Each wall is flat, endless, passes through zero and stands at right angles to its row. A trip goes straight from one point to another. Which walls does it cross, in order?

Walls:
(1): [ -4  41 -23]
(2): [ 11  16 -31]
(3): [ -4 -57  -3]
(4): [-1  4 22]
(5): [ 68  52 -10]
(6): [-53   2  29]
(7): [-60 -42  -2]
(8): [18 11  0]
Trips:
[-38 -15 -11] to [-47 -67  46] => 4
[-12 -19  19] to [-54  41  11] => 3, 1

Walls:
(1): [  6 -10  -1  21   4 -11  -1   8   8 -61  11]
(2): [-16  -4 -29 -12 -40  50  -4  11  22 -71 -43]
(3): [-20  -3 -22   3 -24  21 -26  27 -27  -2  23]
(4): [  0 -15 -66  12 -17 -30  14   8 -12   2 -13]
(5): [  1  58   7  16  -9  32  13 -14  -7  21 -18]
(6): [-42   8  30  14 -55 -49  -5  18 -15  39 -18]
(7): [ -5  32 -81  39  -3  33  18 -44 -14  12  30]
(8): [ 41  11 -53  11  28   8  28 -37 -15  -9 -30]
Trips:
[  7  31   7  22 -25  59 -19   8 -81  17 -24] to [-15  18  15 -31 -55  39  -1  28  -1 -81  -5] => 8, 1, 7, 6
[-15  -8 -42  -3 -21 -45 -28  22  -5  12   1] to [ -7  40 -10  -4 -12  49  10  13 -12  26  43] => 5, 4, 6
[-33  27 -35 -23   2  20   9  14   4  42  33] to [ 44 -25 -35   4  33   5 -19 -18   6  -9  20] => 6, 8, 5, 1, 3
[-34  27  -2   7 -44  -2 -16   9 -13  12  33] to [-39 -35  -7  49   6 -24 -39 -45 -37  52  13] => 5
[-20 -10  19  -8  26  39  -4  21 -54  31 -36] to [-22  36  36  11   2  20  37  51 -20 -20 -32] => 2, 1
[  5 -34  59  41  10 -11 -32  14  -3 -40   3] to [-30  19  22 -48 -21  -9   8   3  22  -3  27] => 2, 3, 1

Walls:
(1): [-62  27  35 -12 -51 -11 -10   1 -18 -21  27 -23 -23   1  12   1 -39   5
  -8  19  10  76  27 -15]
(2): [-22  -3   4 -13  37 -26 -22  66  21   5 -32 -37 -47 -49  48  30   0  43
   0 -11 -27 -50 -30   0]
(3): [ 14  15 -95 -14  19 -68  -1 -33   2  -7  41   8  20  18  31 -14  -8  43
  70 -42 -41   7 -16  43]
(4): [-16  25   3 -38  -3 -21  -7 -21  -2   3 -25  59  51 -30 -35  12  31  -6
  15 -38 -70  24 -19 -11]
(5): [  7 -33  11  19  19 -23  32  35  -5  14  13  48  13  26 -43   1   6 -37
 -15  35  17  49 -54  -8]
(6): [ 18 -42  51  17  17  16  24   9  34  -7 -37 -18  10 -53  94  13 -25 -47
   1 -61  42 -16 -67  -3]
(7): [  9  17 -24 -22   3   5 -30  34 -23 -26  -8  -7  17 -13  -8 -22  20  28
  -8  33  29 -42  57  38]
(8): [ 17 -31  27  17   4  30  31  10 -31  -3 -13   7  25  25 -15 -22 -51  20
   9   4 -28  17 -48 -70]
(9): [  7  11  -6 -14  59 -33  62  34 -38 -35  21  23 -26  25 -16  44   6 -12
   5 -23  -1 -21 -29   8]
(10): [  9   0 -32  27 -30  -9 -22  19  -9  35 -60  25  55 -26  34  59 -59  -9
   5  49 -26  50  11 -53]
Trips:
[ 52  29 -24  -3   2 -11  -7 -40  -8 -21 -19  34  42   7  26 -14 -64   2
  22  -7 -48 -29 -14 -53] to [  9  34   8 -31  32  21  38   8   1   6   8  -9  -7 -72  71  -9  23  -8
  -2   0  72   2   2  58] => 9, 2, 7, 8, 4, 10, 3
[ 53  16   8  56 -20   6 -34   9  -2   0   2 -24  14  31  40   0  22 -31
 -23   2 -34 -14   3 -32] to [ 51  -9  20  66  17 -11   2  25  17 -20 -18  20 -38 -60   5 -15   2  67
  61  42  46   8   2  -5] => 2, 7, 5
[  0 -16 -10 -46 -29 -13  -7 -43  -6  12  59  -1 -12 -11 -28   4  -8  26
 -38  51   9 -26  31  -7] to [-55 -32 -24 -21 -39 -41  34  22  29  -3 -37  -4 -22 -62 -21  24 -41  42
  17  -2   0  34 -22  38] => 3, 2, 10, 4, 7, 5, 6
[ 41   1  13  43  28  42 -23  28  -9 -21 -40  17   4  11  -3 -29  -2   3
   6  11  28   6   0  15] to [-14 -47  36  18  35 -30  33  31  33  10 -26 -50  26  10 -32 -28  19  12
   4   4 -26 -34 -16 -13] => 10, 2, 9, 7
[ 22   9  46 -10 -25  16  -6  -1 -24 -12 -31  14  20  10  43  47   7 -62
  14 -45 -35  -4  33  22] to [  0   1 -16  13 -20 -29  37  -4 -12 -26  29  -9  22  -8 -33 -23  12  20
 -13   7 -53 -14 -35   6] => 3, 8, 10, 6, 5
[ 23 -35  48 -10  16 -22 -66 -38  26 -18   4  16  20  -9  18  -5  -2 -47
 -22  -2  13  12 -69  12] to [ 31  33  12 -22 -13  47 -81  60  33 -11 -57 -39 -22  27   0  35  -6 -40
 -19  55   2   3  11 -42] => 10, 2, 4, 1, 8, 7, 5, 6
[ -5 -12 -12 -38  35  29   0  -6  28  31  -4  -9 -34  66 -23 -26  22 -41
   7  -3  -6  -7  25 -11] to [-60  12  10  18 -34 -21 -12  32  18 -27  22  64 -18 -12 -17 -37 -20   3
 -25 -40 -42  44 -11 -11] => 4, 1, 8, 9, 3, 10
